Each row is a point. A path goes straight from each point to the next, and from the last back to the first. The post is the endless flat space through its rows: a point in 2 columns, a line in 3, a plane in 4, and so on, so that a path can go around it. Count how often the path circles the post. Going back the other way cancels.

Post (1 x 2):
[[-11 -11]]
Path (30 x 2):
[[-80   9]
 [-60 -20]
 [-31 -72]
 [ 33 -62]
 [ 36  -9]
 [  7  21]
 [ 60  -5]
 [ 19 -38]
 [-23 -75]
 [-74 -40]
 [-72  20]
 [-21  43]
 [-29  33]
 [-63  21]
 [-72 -29]
 [ -2 -82]
 [-43 -65]
 [-62 -40]
 [ -7 -61]
 [ 42 -52]
 [ 34   5]
 [  3  32]
 [-43  58]
 [-27  15]
 [  7  55]
 [  2  22]
 [-26  14]
 [-46  -8]
 [-54 -55]
 [-33 -42]]
Times around: 1

Post (2 x 3):
[[-32 -21 -49]
 [-21  46  10]]
Path (26 x 3):
[[-37   3  12]
 [-63  20  -4]
 [-45  49 -27]
 [ -9  66 -39]
 [-34  95  17]
 [-53 -38 -56]
 [-38 -10  23]
 [-16 -57 -36]
 [ -6   5 -43]
 [ 15   6 -20]
 [ -8 -11  25]
 [-44 -22 -10]
 [-64  35   8]
 [-39  51 -15]
 [-11  49 -30]
 [ 27  27  15]
 [ -4 -46   8]
 [-36  -2  11]
 [  9 -28 -20]
 [ -4   4 -44]
 [-33   3 -64]
 [-53  57 -22]
 [-66  18  36]
 [-36 -46 -13]
 [ -8  -7 -18]
 [ 15  10  38]]
Times around: 0

Post (5 x 6):
[[-23 -20  28   8  38 -16]
 [  7  32 -37   1 -58   6]
 [-42   1  71 -19  30 -45]
 [ 33 -38   2  73 -89  18]
 [ -1  44 -45 -47 -36 -85]]
Path (13 x 6):
[[ 19  37  25 -73 -19 -40]
 [ 21 -23 -33   2 -58 -23]
 [-71  -3  12  -6   3   9]
 [-38  47  42  22 -19  25]
 [ 25  95  15 -20 -33 -28]
 [ 33   3  27 -11  18  -2]
 [ 47  -7  -1 -24 -46  -2]
 [ 37 -14  33  18 -21 -51]
 [ 10  38 -17   3 -36 -76]
 [-35  -1 -11  48   2  42]
 [-35 -34 -43  19 -22  31]
 [ 21 -11   8 -19 -40  -5]
 [ 15  28 -10   5 -31  30]]
Times around: 0

Post (7 x 8):
[[-19  13 -55 -59 -55 -56   9 -48]
 [ 11 -20  31 -31  41  47  -8  14]
 [-18  49 -10  -3  -8  38  35 -85]
 [ 17  -8  39 -29  22 -18  81  85]
 [ 14 -37  12  -3   2  23  19  92]
 [ 16 -31 -22   9  37   3  -5  -6]
 [-11  -5  19  17 -15  20 -10 -83]]
Path (26 x 8):
[[-49  -9  51  16 -77 -60  35 -27]
 [-15   4 -32  -7 -26  -4   6  19]
 [-30   0  -9  14   6  -9  12 -77]
 [  3 -10  35 -44  91  46  62 -28]
 [-13  24   8 -59 -80  32  46  33]
 [ 35  -5  12  15   5  28  19 -13]
 [ 13   1  34 -14  11  17   6  62]
 [-28 -22  13  16   1 -28 -16  15]
 [-58  30   0 -16 -44  29  68  47]
 [ -5 -23 -10  39  28 -22  15  63]
 [  3  15 -23   3  18 -10 -32  37]
 [ 17  15 -51 -20 -32  -7  33  47]
 [ 29  -9   0  16 -63   7  86  -8]
 [ -6   9 -18 -36 -11  -7  60 -71]
 [-36 -11  32 -26  16  53  45  70]
 [-45  42  16 -14 -49  13  59  11]
 [-28 -23  14 -11   6 -32  41   0]
 [  8 -95  47 -70 -29 -19 -35  16]
 [  6  15 -27 -22 -48  -4  61 -17]
 [ 41  43 -66 -40  60 -11   0 -50]
 [ -7  20  12 -15  29  21 -61 -19]
 [-29  51  34  24 -16  34   5  -5]
 [ 28  32 -46  -5  66  48  14 -16]
 [ 15  25  -9 -10  14   9  48 -58]
 [ 19 -53  -6 -39  12 -41  -2  -6]
 [-28 -81 -22  25 -42   0   1  32]]
Times around: 0

Post (8 x 9):
[[ 29  -5  75  34  47  10  15 -27   8]
 [ 13  -2 -45  11 -48 -20  26  48  16]
 [  2  33 -57 -45 -28  36  -8 -37 -89]
 [ 22  46  39 -68  12  84  32   3 -40]
 [  6  35 -50  -5  10   8 -57  23 -65]
 [ 29 -23  30   5   3 -41  29  36 -22]
 [ 30 -15  29   9  71  10  67  -9  -8]
 [ 21 -21   5 -38   8 -11   8  15  16]]
Path (19 x 9):
[[ 65  -3   2 -41 -27  27  58  30 -55]
 [ -2   1 -44 -33 -16  64  10   8 -58]
 [  6 -11  26 -49   5 -16 -28  39 -53]
 [  6  36  48   8  -1  -9  19  49   6]
 [ 41  13  86 -70  22 -22 -36 -16 -38]
 [ 69  46  -9  35 -17  49   5 -17  35]
 [ 52 -17 -26  20 -11  23 -15 -14  -5]
 [ 22 -23  25  -7  36  50   6   0 -34]
 [-34  20 -56 -37   4  43 -19 -28 -72]
 [-15  -2 -46 -48  44 -13  17 -31 -51]
 [ 29  27 -16   3  13 -35  51  26 -44]
 [ 12  31 -64 -35   0 -15  27 -10   1]
 [ 34  33  11   4 -30  29  15  -7  13]
 [ 37  37  48  10  -5  76  -8  12 -16]
 [ -2  10   4  24 -13  10 -58   2 -15]
 [  7  -8  -1 -31  63  -4  28  26 -41]
 [  6  16 -24 -53  40 -37  69 -55 -95]
 [  2  36   3 -30 -43 -14  -8  26 -27]
 [ 56   3 -29 -49  38 -15  13 -52 -41]]
Times around: 3
